Each row is a point. To make a cloud, some directions were put in groups of two or more. Within a group, all points are equally far from the middle, so they leave a hole (a ring in 2 directions, a hollow ball in 3). The other directions are filled evenly. Then the cloud was stretched, turned, moved and blurred a little. Count the holes, and give their numbers of directions, smallest first.

Cloud:
[[3, 12],
[47, 22],
[-30, -20],
[-46, 3],
[7, 46],
[16, -18],
[-48, -34],
[-26, 40],
[-31, 26],
[-14, 12],
[28, -33],
[-16, 60],
[-13, 16]]
Holes: 0

Cloud:
[[8, -5, 22],
[-18, 29, 20],
[-34, -43, 43],
[-37, 4, 36],
[48, 1, 16],
[-1, 12, -39],
[12, 28, -33],
[-28, 41, 4],
[-52, -10, 19],
[25, -35, -15],
[1, 6, -60],
[33, 59, -12],
[-6, 5, -59],
[-21, -39, 15],
[-16, -17, 49],
[15, 9, 52],
[27, 1, 7],
[-2, 8, 15],
[-9, 14, 33]]
Holes: 0

Cloud:
[[2, 44, 25],
[13, -24, -40],
[9, -6, -53],
[58, -11, 2],
[-10, 48, 20],
[-11, -45, -22],
[-56, 31, 17],
[27, 32, -16],
[38, -8, -24],
[31, 33, 5],
[11, -22, -43],
[33, -60, 2],
[8, -48, -18],
[11, 43, -42],
[28, 24, 54],
[31, 28, 41],
[-4, 30, 47],
[23, -14, -38],
[-37, 52, 13],
[-1, 23, 55]]
Holes: 1 (2)

Cloud:
[[-34, 8, -12],
[28, -5, -12],
[-31, -14, 0],
[-40, -7, 30],
[28, -8, 10],
[-4, 20, -25],
[-47, -21, 12],
[-4, -25, -1],
[28, -13, 32],
[32, -18, -14],
[-20, 20, -11],
[-47, 14, 31],
[-9, -25, 20],
[-48, -6, 4],
[13, -13, -30],
[-44, 15, -14],
[-27, 15, 33],
[-28, -44, 23],
[-10, -23, 11],
[-46, -23, -34],
[2, -25, -7],
[-60, 26, 14]]
Holes: 0

Cloud:
[[23, 29, -29, -23],
[-27, 53, -4, 17],
[-23, 22, 18, -53],
[8, -41, -7, 25],
[8, -18, 11, 50],
[16, 17, 47, 17],
[12, -36, -15, 2],
[27, 17, -2, -33],
[-24, 60, -10, 2],
[-43, -25, 43, 19],
[21, 43, -4, 6],
[16, 18, 49, 15],
[-18, -5, -17, 52],
[-4, -36, 14, -21],
[-20, -41, 42, 16],
[-10, 3, -56, -13],
[27, 32, 25, -5],
[0, -8, -5, 54],
[-20, 59, -13, 4],
[14, -8, 5, -38],
[-21, 34, -5, 39],
[-23, -16, -47, 13],
[-19, -28, 18, -29],
[-41, 49, 26, 3],
[11, 7, 10, 47],
[-1, 24, -3, 45],
[-35, 48, 12, -42],
[-56, -17, 14, 20]]
Holes: 2 (2, 2)

Cloud:
[[-26, 30, -46, -4],
[-14, -54, 19, -6],
[-32, 15, 3, 17],
[-19, -15, 15, 23],
[-11, -33, -7, 20],
[-30, 35, -27, 0],
[-19, -51, -22, -2],
[0, 1, 31, -4],
[25, 8, 9, -9],
[34, -38, 20, -16],
[30, -39, -17, -11],
[56, -28, -10, -29],
[19, -5, -18, -12],
[-22, 45, 0, 21],
[-27, -13, 17, -20],
[27, -31, -22, -21],
[41, -2, -5, 36],
[-27, -20, 1, -10],
[-25, -24, -42, 7],
[60, -45, 4, -25],
[21, -30, -8, -25],
[31, -16, -37, 17],
[19, -17, 24, -9],
[-4, -24, -8, 32],
[18, -15, -42, 11],
[-3, 12, -33, 18],
[23, 19, -17, 26],
[24, 11, -4, -36],
[42, -5, -14, -34],
[-24, 14, -2, -46],
[28, -7, 5, -29],
[5, 6, -13, 20]]
Holes: 0

Cloud:
[[51, -5, -36, 5],
[15, -13, -46, 3],
[53, 19, -12, 26],
[60, 29, -16, -1],
[27, 26, 42, -11],
[59, 6, 3, -25],
[24, -16, -26, -39],
[43, -15, -28, 22],
[43, 48, 3, -22],
[3, -39, -8, 23],
[41, -23, 31, 2],
[-15, 39, -25, 8],
[48, -7, -34, -24],
[32, -36, 24, 10],
[-31, 10, 27, -7],
[-21, 31, -20, 16],
[37, 13, 41, -6],
[48, 10, 30, -16],
[24, 13, 36, 35],
[48, -15, -5, -31],
[40, -20, -3, 36],
[9, -42, 10, -10],
[-1, -19, -35, 17],
[38, -22, 14, 36],
[-15, 24, 40, 2],
[53, -7, -21, -29],
[35, -11, -36, -31],
[42, -24, 26, -7]]
Holes: 2 (2, 2)

Cloud:
[[18, -33, -22, 9, 2, 0],
[18, 50, -51, -7, 4, 5],
[-31, 27, -18, 24, 38, -21],
[28, 37, -28, 15, -7, -25],
[-6, 22, 2, 10, 24, 9],
[-15, -23, -9, 9, 32, 9],
[5, 21, -19, -5, -5, 3],
[-45, -3, -6, 12, 19, -16],
[22, -3, -35, 48, 27, 22],
[7, 48, 7, -10, 7, -19],
[51, 9, -23, -29, -2, 0],
[30, 13, -11, -20, -18, -3],
[60, 5, -3, -15, 16, -17],
[-26, -8, -18, -11, 4, 34],
[26, 52, 28, 3, -8, -32],
[7, -18, -19, 12, 46, 6],
[-33, -6, -14, 26, -7, 0],
[28, 33, 6, -13, 22, 29],
[22, 10, -17, -31, -3, -24],
[14, 23, -5, 1, -16, -11],
[16, 23, -40, 2, 28, 3],
[44, 28, 8, -1, -2, -20],
[36, -2, -1, -18, -29, 17],
[0, 43, -33, 22, -3, 6],
[10, -17, -14, -27, 29, -10],
[20, -13, -8, 12, 22, -24],
[21, 38, -30, -27, 10, -1],
[-35, 4, -28, 11, -7, 29],
[-4, 50, -1, -4, 29, 22],
[44, 26, -22, -1, -2, 29],
[17, -7, 40, -13, -11, 3],
[15, -18, -7, 25, 6, 18],
[23, 33, -39, 14, -11, -38],
[19, 6, 0, 17, 50, 6],
[-17, -11, 3, -13, 10, 40],
[26, -30, -13, 24, 14, -23],
[30, 20, 23, -19, -26, 6],
[-8, 4, -19, -18, 5, -46],
[-5, 39, -30, -6, 17, 13],
[4, -27, -10, 22, 20, 6],
[26, 3, -27, -9, -20, 7],
[-18, 10, -27, -26, 10, 14],
[2, 16, -31, -27, 11, -15],
[7, -5, -15, -37, 9, 2],
[-27, 24, -17, 5, 9, 25],
[-9, -7, -27, 6, 8, 28],
[19, -2, -24, -12, -6, -30],
[-18, 11, 22, -14, -24, -12],
[0, 23, -28, -5, 24, -14],
[14, 25, -15, -19, -23, -2]]
Holes: 0

Cloud:
[[-28, -15, 22, -8, -21, 19],
[38, 10, -34, 9, 0, 24],
[3, -25, 5, -20, -34, 18],
[-1, 35, 7, 26, 11, 1],
[11, -5, 54, -5, 0, -12],
[24, -25, -7, 9, 35, 38],
[41, -1, 18, -3, -21, 13],
[34, 4, 19, -20, -9, -18],
[5, 21, -21, -15, 10, 8],
[1, -22, 39, 14, 35, 34],
[-22, -36, 60, 16, 15, 13],
[-27, -4, 40, -2, -2, -8],
[11, 0, -10, -5, -23, 13],
[0, -27, 43, 11, 35, 28],
[-28, 9, 21, 8, -11, -30],
[7, -35, 38, 31, -11, 15],
[31, -21, -3, 32, 17, 21],
[-29, -50, -6, 17, -3, 26],
[-23, 1, 24, 4, 26, -1],
[-41, -35, 35, -6, 26, 10],
[18, -22, 27, 10, 44, 27],
[32, 22, 0, 36, -8, 27],
[-16, -6, -24, 13, 1, 14],
[29, -30, 17, 5, -5, 48],
[37, -9, 21, 44, 18, 19],
[-26, -57, -7, -17, 17, 32],
[-21, -33, 1, 6, 36, -7],
[-9, -32, 48, 31, 11, 27],
[18, 2, 5, 12, 2, 54],
[21, 47, 16, 30, -2, -10],
[-5, -34, -13, -10, -3, 44],
[51, -19, 3, 7, 22, 46],
[-6, -46, 35, 24, 17, -17],
[4, -33, 20, -24, -13, -29],
[46, 17, 34, 26, 15, -17],
[16, 20, -23, 5, 10, 34],
[7, -49, 15, -12, -23, 42],
[-28, -8, 3, -15, 6, -36],
[7, 13, -1, -21, 19, 43],
[3, -25, 36, -7, -28, 37],
[15, -15, -14, 5, -23, 2],
[51, 17, 18, -15, 11, -17],
[18, -15, 0, 11, -28, -3],
[12, -17, 39, -7, 38, 4],
[14, -34, -7, 3, 19, 51],
[-25, 3, 22, 1, 19, -6],
[12, -33, -1, -21, 18, -12],
[-29, 3, 25, 6, 6, -42]]
Holes: 1 (4)

Cloud:
[[-1, 20, -8, 7, -19, 28, 8, 7],
[-4, -19, 36, 2, -27, 14, -26, -2],
[1, -16, 43, 9, -18, -2, -9, 1],
[0, -3, -21, 8, 9, -17, 21, -5],
[9, -5, 17, -15, -8, -13, 22, -7],
[-11, 23, -6, 20, 23, 20, -27, 15],
[-9, -13, -3, 17, -1, 36, -21, 25],
[0, 8, 25, 11, 20, -6, 9, 0],
[-12, 17, 22, 38, -5, 35, -23, 32],
[41, -3, -24, 2, 18, 30, 15, 15],
[6, -1, 27, 26, -13, 17, -34, 8],
[-6, 6, -4, -18, -3, 27, -39, 41],
[25, -20, -38, -1, 33, 14, -5, 18],
[11, 11, 5, 8, 14, -4, 23, 7],
[-21, -31, 11, 6, 4, -24, 10, 2],
[-22, 14, 41, 33, 3, 13, -24, 28],
[-3, 11, 20, 3, 18, 23, -28, 4],
[27, -10, 15, 25, -10, 13, -4, 0],
[-13, 9, -9, 24, -8, 21, -17, 8],
[-23, -6, 9, -14, 8, -2, 8, 4],
[-6, -11, 9, -15, -6, 30, 1, -9],
[33, -27, -21, 14, 21, 21, 6, 10],
[-15, 4, 42, 32, -14, 2, -28, -3],
[3, 7, 1, -13, 7, 49, -47, 38],
[-1, -14, -17, 19, 14, 42, -26, 12],
[10, -19, -12, -5, 26, 39, 4, -14],
[8, 6, 8, 7, 2, 24, -8, -28],
[-7, -23, 18, 12, -19, -13, 3, 5],
[8, -9, -39, -24, 16, 41, 7, 14],
[12, -16, -1, 10, 20, 3, 19, 15],
[-12, 1, -4, 0, 9, -2, -18, -19],
[-24, -1, -31, 4, 2, 15, 8, -3],
[-11, 25, -7, 5, 3, 9, 0, 29],
[1, 2, -15, 4, 8, 21, 16, -25],
[9, 7, -23, -4, 12, 60, -17, 29],
[-2, 4, -15, 5, -3, -14, 19, -29],
[-6, -2, 24, 29, -34, -18, -18, -9],
[2, -5, 33, 27, -3, 2, 12, -8],
[-6, 8, -12, 9, 10, -5, -27, -3],
[7, -29, 5, 4, 20, -15, 13, -17],
[9, 1, 27, 0, -18, 43, -2, -12],
[-10, 5, 34, 20, -1, 24, -6, 13],
[7, -3, -6, -10, 29, 13, -30, -10],
[-9, 2, 34, 32, -41, -3, 3, 3],
[28, -28, -19, 13, 8, 10, -1, -2],
[-1, -14, -22, 8, -3, -4, 5, 16],
[24, -14, -8, 2, 10, 39, -8, 50],
[-2, 7, -11, 8, -5, 20, -23, 13],
[-11, -1, 8, 32, 32, 13, -3, -3],
[-9, -21, -16, 14, 7, 30, -29, 17],
[11, 2, -2, -3, -8, 46, -13, -7],
[1, 25, -5, 7, 26, 7, -20, 27],
[23, 10, -25, 15, 12, 36, -11, -2],
[22, -3, 17, 28, -15, 21, 3, 10],
[8, 14, 7, 18, 8, 27, -53, 44],
[16, 1, -9, -7, 1, 17, -27, 19],
[8, 1, 3, -20, 9, 16, 21, 10],
[1, 10, 0, 7, 18, 5, -21, -19],
[14, -14, -9, 22, 13, 21, -19, 29],
[-15, 19, 8, -1, -4, 2, -15, 3],
[6, -4, 8, 22, -34, 21, 1, 4],
[-4, -10, 46, 8, -22, 13, -18, 4],
[-4, -20, 8, 5, 10, 31, 12, 24],
[8, 8, 31, 25, -32, -14, -8, 4],
[1, -12, 17, 26, 25, 19, -17, 13],
[21, 2, 11, 24, -21, 10, 22, 8],
[19, 11, -6, 12, -8, 25, -17, 11],
[-1, -28, -12, -32, 32, 15, 0, 7],
[14, 5, 34, 18, -28, 21, -35, 4],
[12, 0, 2, -12, 7, 9, 27, -9],
[3, -5, 25, 21, 20, 28, -16, 25],
[2, -21, 3, -29, 7, 24, 4, -11],
[15, -23, 3, 2, 9, 2, 35, -42],
[5, -11, 15, 25, -14, -2, -6, 9],
[-12, -9, -20, -2, 16, -25, 6, 10],
[-14, -10, 7, 5, 10, 26, -35, 6],
[2, -13, -3, 37, 3, -18, 7, -3],
[8, -4, 48, 16, -12, 13, -8, -1]]
Holes: 1 (3)
